Every row gives one point. Any point is a mix of the corners, with weights that add up to 1. It lies inside the corners' shape when no weight is negative. Is each point inside? If not, which corners have a negative weight?
(in the rows, 128 means zero)

Corners:
(1): [123  74 141]
(2): [165  93 112]
(3): [106 107  72]
(4): [104 184 213]
Points:
[156  97 114] -> inside
[110 114  94] -> inside
[133  85 133] -> inside
[147 112 131] -> inside
[123 151 176] -> inside
[111 133 148] -> inside
[121 130  99] -> outside (1)

Corners:
(1): [147 139 103 136  93 172 104 117  77]
(2): [169 167 186 126 178 139 157 108 141]
(3): [140 123 152 170 218 113 191 134 229]
(4): [134 130  90 102  79 152 122  83 135]
(5): [135 148 131 103 118 204  91 102 132]
(6): [157 178  92  72 119 153  93 128 107]
(7): [131 164 105 134 124 145  83  86 116]
(8): [ 95  67 148 163  84  68  89 107  91]
(9): [118  68  95 148 216 106 188 118 178]
(10): [ 39 111 121 148  94  96 134 113 108]
Points:
[133 119 107 119 137 154 104 106 164] -> outside (1, 2, 10)
[113 112 134 148 157 123 147 104 158] -> outside (1, 6)
[128 124 137 138 136 121 135 109 141] -> inside
[114 106 100 133 121 120 145 113 144] -> outside (2, 5, 7)
[116 121 113 115  97 146 115 103 108] -> outside (3, 7)
[ 99 111 112 138 138 119 141 114 131] -> inside

Corners:
(1): [134 138 136  68  60 158 136 128  68 160 107 159 182 138]
(2): [175 161 131 114 121  88 105 128  94 164 133 176 146  81]
(3): [118 163 115 129 148  95 169  73 132 129 170 169 167 171]
(4): [145 136  81  90  96 159  87 132 125 160 103 182 187 102]
(5): [157 107  86 133  99 146  99  81 158 144 196  93 133 104]
(6): [166 133 142 162  69 115 140 146 137 102 138 124 106 157]
(7): [136  92  85  79 138 113  75 163  88 115 132 111 108 165]
(8): [103 130 122 129  87  98 112 153 129 145 190 111 162  85]
(9): [160 222 152 112 118 105  78 163 102  77 176 163  76 177]
(10): [ 93 195  61 119 121 111 149  91  89 105 113 113 168 167]
(11): [ 92 108 109 142 123 158 120 124 102 176 189 108 124  93]
(12): [ 91 134 105 136  41  52  81 150  68 178 139 177 153 128]
(13): [150 150 155 138  58 105 135 164 156 211 193 143  86 114]
(14): [ 92 138 119 164 114  56 108  86 154 132 136 112  86 126]
(15): [147 181 166 148  43 142  96 139 120 165 126 151 179 182]
Points:
[138 147 115 121  97 120 115 122 119 144 145 147 137 138] -> outside (8)
[146 133 118 119 100 126  85 120 112 134 138 149 141 140] -> outside (8, 10, 13)
[138 152 127 124  98 122 119 127 120 135 148 136 136 143] -> outside (12)
[172 154 104  88 126 160 106 133  94 111 121 153 153 159] -> outside (8, 12, 13, 14)
[119 130 103 108 127 109  99 110 109 144 163 142 134 107] -> outside (6, 10, 13, 15)
[123 148 112 122 108 103 109 131  94 120 131 145 142 148] -> outside (5, 13)

Corners:
(1): [188 164 121 138 171 114 135 112  96  93 137  97 139  97 114 182  99 159
 101 144]
(2): [ 99 113  97 165  48 185 124 151 166  71 138 135 187 178 153 150 129  74
 116 155]
(3): [121 102 181 113 115  91 113 130 134 143  64 122 114 135 200 137 150 153
 177  97]
(4): [170 187 112 205 156 183 165 154 121 142 167 119 119 134 156 199 120 192
  89 163]
(5): [105 102 146 129 141 110 163 122 118 124 129 127 185 165 112  65 128 108
 148 133]
(6): [145 134 149 118 137 142 186 106  85 109 122 114  60  91 171 180 124 160
 179 141]
(7): [106  80 171 112 102  77 109 125  64 182  94 120  80 101 171 109 116 113
 159 142]
(8): [100  92 119 123 109 100 115  83 100 182  86 108 118 116 160 127 152  96
 205 113]
(9): [190 151 147 159 171 141 137 135 106  95 206  92 192 171 139 180  80 186
 131 187]
(10): [135 123 117 138  85 133 143 163 144 121 185 131 146 132 120 156 119 105
 124 114]
(11): [173 124 119 142 161 192 115 124 141 126 211 137 147 103 165 158  56 180
 109 183]
(12): [ 70 118 112 106 111  72 117 166 104 183  90 168 109 118 157 163 147 145
 159 142]
(13): [119 121 165  55 144  91 122 145 125 155  83 100 124 177 108 110 137  74
 160 129]
(14): [130 101 135 131 116 109 112  91 125 131 133 125  60 121 194 159 158 177
 136 150]
(15): [149 116  73 140 134 129 171 117  93 123 141 108 117 125 187 185  88 154
 114 124]
(16): [ 33 102 152 108  83 119 127  84 104 167 140 140 150 146 153 115 114  64
 142 109]
(17): [144 137 113 159  98 145 182  87 157 109 136  97 137 155 130 164  76 150
 135 160]
(18): [118  99 113 150  53 157 137 116 127 153 123 213 159 190 148 139 146 111
 133 143]
(19): [157 181  95 105 139 116 110 143  76 155 151 109  98 110 159 144 102 191
 141 147]
(20): [153 149 119 202 118 145 137 142 178  70 157 162 137 173 171 153 100 106
 136 141]
(21): [114 125 132  81 111  84 156 100  79 203 134 129  94  46 223 137 135 120
 149 153]
Points:
[139 131 132 131 129 123 133 128 116 130 139 117 123 127 158 156 111 136
 138 143] -> outside (5, 18)
[147 129 126 149 124 131 140 114 114 138 159 125 132 123 166 151 104 149
 129 149] -> outside (2, 6, 12, 13)
[149 137 124 142 139 123 141 117 101 136 156 122 124 119 165 163 105 170
 136 150] -> outside (2, 13)
[117 117 139 114 118 115 123 125 103 158 128 128 120 118 154 138 131 133
 151 140] -> outside (15, 17, 20)

Corners:
(1): [119 135 125 142 194 149  75 161 141  85 147 141 192 168  73 125  44  89
 145  73]
(2): [165  45 179 147 153 167 125  67 132  97 166 155 166 182 140 162 134 136
  78 140]
(3): [129 144 181 114 139  77 144 134 146 116 132 171 208 129 122 121 161 143
 165 151]
(4): [ 99 120 145 103 105 164 223 135  97  91  41 113 149  58 141  61 196 163
  74  98]
(5): [121 175 119  77 129 144 116  78 108 183 125 126 109  92 176 118 108 156
  99 119]
(6): [115 155 152  95 140 108 107 173 101 131 163  82 171 138  74 137 158 122
  38 128]
(7): [ 85  81 151 154  84 107 134  95 134 150 129 157 158 188 108 111  92 143
 187  98]
(8): [143 170 145 148 113  91  93 132 217 149  98 127 141 140 152 101 113 137
 115 148]
(9): [127 181 105 157 156 173 168 122  85  96  57 158 125 122  78 128 138 166
 124 121]
(10): [122 146 139  97 131 165 159 216 181 109  68 116 149 162 158  56 150 165
 128  61]
(11): [136 114 146 155 123 102 152 135 123 131 117 139 113 160 151 145 122 119
 112 191]
(12): [127  77 169 149 121 114 115 123  86 114 140  76 105 135  86  89 120 129
 150 117]
(13): [124 131 103 115 135 107  73 139  83  93  99 161 213 141  97 109 101 153
 155 143]
(14): [133 118 149 160 133 126  92 151 116 112  70 158  97 116  66 171 105 115
 150  78]
(15): [132 180 179 143  93 128  39 137 169 127 152 173 177 147 115 114  90 113
 129 160]
(16): [158 193 128 123  92  70 170  54  70 103 128 102 165 177 153 135 146 121
 139 116]
(17): [ 77 153 180 173 149 112 128 100 103 122  89 122  88 140 145 159 127 155
 114  86]
(18): [ 76 166 101 116  89 112 182 148 112  67 186  96 142 117 183 122 201 156
 106  99]
(19): [146 129 159 164  49 138 159 167 142 131 116 149 127 102 153  78 106 199
 108  21]
(20): [129  63 185  65 134 142 181 113 130  52 113  55 112 142  98  86 101 171
 103  96]
(21): [125 112 115 158 155 115  55 156 102 138  93  89 198 155 100 203  74 104
 192 189]
Points:
[124 132 138 132 130 128 120 132 119 113 117 126 165 145 124 124 118 140
 129 130] -> outside (14)
[118 134 108 135 136 109 136 148 109  91  95 102 152 159  94 126 118 116
 147 120] -> outside (2, 3, 5, 15, 17, 19)
[132 149 126 125 121 142 124 130  97 105 117 128 150 113 117 135 124 137
  99 120] -> outside (3, 7, 8, 10, 12, 17)
[127 122 152 141 127 124 124 136 129 107 117 126 150 146 117 123 122 137
 126 116] -> outside (5)
[130 127 145 127 122 126 128 133 130 114 117 129 152 139 122 112 121 142
 124 118] -> outside (17)
[120 159 150 136 111 121 138 140 125 132  82 145 134 117 121 101 141 147
 117 112] -> outside (1, 2, 18, 20, 21)
[110 124 147 145 112 124 143 148 130 110  87 137 140 127 118 111 132 157
 150 124] -> outside (1, 2, 5, 6, 16)
[121 133 158 122 117 132 155 119 117 116 122 132 130 126 134 112 138 151
 110  92] -> outside (8, 13, 21)
